Each row of a before or after table is a point. The points were changed in one or more steps. Then noise was added and the rows were shuffled. The steps act on columns, c1 being the first. Name the steps. A step turns or swaps two columns, mirrors them in a line or flattens them onto one, adds a multiple of one to another, or multiplies or shifts one. Angles are multiples of 10 degrees, from the lower column toward the higher: turns from -170 to 170, lines from 10 to 170 but not 90. Use the fewest steps. Two steps may share a column if one is a turn and the other turns, adds or multiplies; they go together, in the order done. Otherwise the lowest column goes first.
In the rows, 128 means zero.

Before (10 x 2)
[[142  92]
 [160 105]
 [ 71 134]
 [151 113]
 [166 169]
 [112 186]
 [ 66 100]
 [ 55 160]
 [ 92 205]
 [ 86 160]]
After (10 x 2)
[[113 179]
 [ 85 172]
 [ 62 146]
 [140  92]
 [ 92 204]
 [152 181]
 [131 101]
 [112  90]
 [148 209]
 [182 135]]
Steps: turn c1 and c2 by -40 degrees

Before (12 x 3)
[[143 146 115]
 [125 136 109]
 [139 141 113]
 [139 143 147]
 [141 142 117]
 [165 160 106]
 [122 139 120]
 [179 153 106]
 [122 129 152]
 [114 128 162]
 [166 183 129]
 [144 148 123]]
After (12 x 3)
[[167 101   8]
 [115 157  84]
 [140 111 111]
 [123 148  95]
 [121 116 113]
 [140 136  73]
 [144 108 106]
 [124 107 134]
 [139 109 118]
 [144 114  91]
 [180  96 101]
 [164  92  87]]
Steps: turn c2 and c3 by -120 degrees; multiply c3 by 2.5

Before (8 x 6)
[[142 143  85 132 122 130]
 [126 123  88  89 141 143]
 [127 110  93 129 114 147]
 [158 145 103 100  89 109]
 [143 138 162 138 111  37]
 [137 118 134 117 101 112]
 [135 150 136 129  94 156]
 [184 110 120 175 158 132]]
After (8 x 6)
[[110 117 133 112  98 112]
 [102 151 136 141 100 156]
 [204 109 121 166   6 132]
 [117 145 102 108  44 110]
 [125 137 161 142  86  38]
 [113 110  93 120 126 147]
 [134 143  85 139  92 131]
 [139 124  88  88 137 142]]
Steps: multiply c1 by 2.5; turn c1 and c5 by -70 degrees; add 0.5 times c2 to c4

Before (11 x 9)
[[172 102 160 109 158 100  77 173 138]
 [249 118 139 103 166 119 141  80 158]
 [137 169 116 112 203 142  96 156 103]
 [149 101 105 142 160 112 106 161 152]
 [159 128 161  92 145 110  78 130 147]
 [160  87 112 106 167 100 134 191 114]
 [ 75 134 136  84 136 133  91  52 131]
 [187 166  71  36 146  89  89 121 149]
 [150 135 151 163 118 121  57 147  91]
 [129 151 159  99 146  81 156 150 147]
 [138 179 131 127 143  45  77  84 100]]
After (11 x 9)
[[133 160 114 106 173 148  93 100 101]
 [153  73 114 101 204  94 130 148 117]
 [169  91 152  93 130  88  76 144 139]
 [128 137 157  88 185  62 155 143 152]
 [139 173 133 121  65  19  81  77 103]
 [157 118 159  79  91 105  78 121 147]
 [151 124 153 154  57 122  58 150  92]
 [187 155  72  24 100  80  91 109 158]
 [251 110 143  94 137 117 139  67 154]
 [149  95 100 132 154 106 110 135 152]
 [ 73 123 134  72  57 138  91  67 135]]
Steps: shift c2 by -10; shift c4 by -10; turn c5 and c8 by -40 degrees; add 1 times c7 to c5; multiply c6 by 1.3

Before (8 x 12)
[[118 187 151 103  97  99  79 142 106 137 155 120]
 [139 141 175  92  91  92  93 108 121 141 119 105]
 [141 158 133 116 131 135 134 119 136  95  52 124]
 [115  80 134 189 229 122 182 124 100 136 146 126]
 [148 147 112 103 114  79 136 114 139  60  75 118]
 [130 168 143  72  94  99 128 112 116 153 136 146]
 [ 88  98 124 193 145 135 178 114 100 135 149 103]
 [142 170 153 125 101  78 125 128  79 158 117 121]]
After (8 x 12)
[[111 132 132 123 130 162 138 113 126  94 196 125]
 [120 155 155 117 110  87  84 127  84 158 154 120]
 [ 90  84 176 138 102  98 104  96 181 142 149 106]
 [ 97 100 111 124 118  98 140 105 125  61 194 118]
 [ 79  93 144 153 104  98 116 102 115 155 130 146]
 [188 169 134 108 199 117 132 121   6 136 113 126]
 [112 162 152 149 106  93  83 152 192 137 112 121]
 [205 212 124 129 140 126 130 105  13 136 107 104]]
Steps: turn c1 and c4 by -120 degrees; add 1.5 times c1 to c2; multiply c5 by 0.7; mirror c6 and c11 in the line at 170 degrees; turn c7 and c9 by -60 degrees; multiply c9 by 2; multiply c8 by 1.6

Before (8 x 18)
[[134 126 122  97 143 123 140 140 133 111 133 133 139 125 105 112 140 122]
 [131 116 128 149 112 141  56  96 138 140 132 133 137 166 117 156 132 150]
 [114 117 118 111 127 128 137 108 117 110 117 125 138 142 107 137  81 119]
 [119 184 139  99  98 139 110 131 150 125 111 108 141 184 125 147 123 142]
 [105 114 107 118 127 124 126 134 145 141 119 123 134 158 120 116 125 141]
 [126 121 136 129  93  69 127 115 151 182 136 103 128 155 150 123 104 142]
 [122 143 131 141 119 142 136 138  65 114 138 120 174 128 147  96 132 120]
 [116 109 120  95 133  77 121 128 140 110 141 126 131 119 150 133 142 115]]
After (8 x 18)
[[127 118 140 130  93  68 127 118 151 179 134 105 130 160 151 109 141 143]
 [103 116  93 118 124 123 129 135 144 143 119 123 135 151 120 122 194 143]
 [114 117 113 110 126 129 136 113 114 112 119 123 141 171 106 137  70 118]
 [119 183 146 101  97 140 109 128 150 120 111 105 140 169 128 132 245 144]
 [123 145 134 141 118 142 137 136  64 126 140 118 175 123 149 130 137 119]
 [136 129 116  97 145 122 143 140 134 122 131 135 141 118 108 132 145 122]
 [132 116 129 147 113 142  56  97 139 126 132 133 138 150 118 130 221 150]
 [116 111 114  97 135  77 122 129 138 110 139 125 131 111 150 135 131 115]]
Steps: multiply c3 by 1.6; flatten c10 and c16 onto the line at 160 degrees; turn c14 and c17 by 50 degrees; multiply c17 by 3
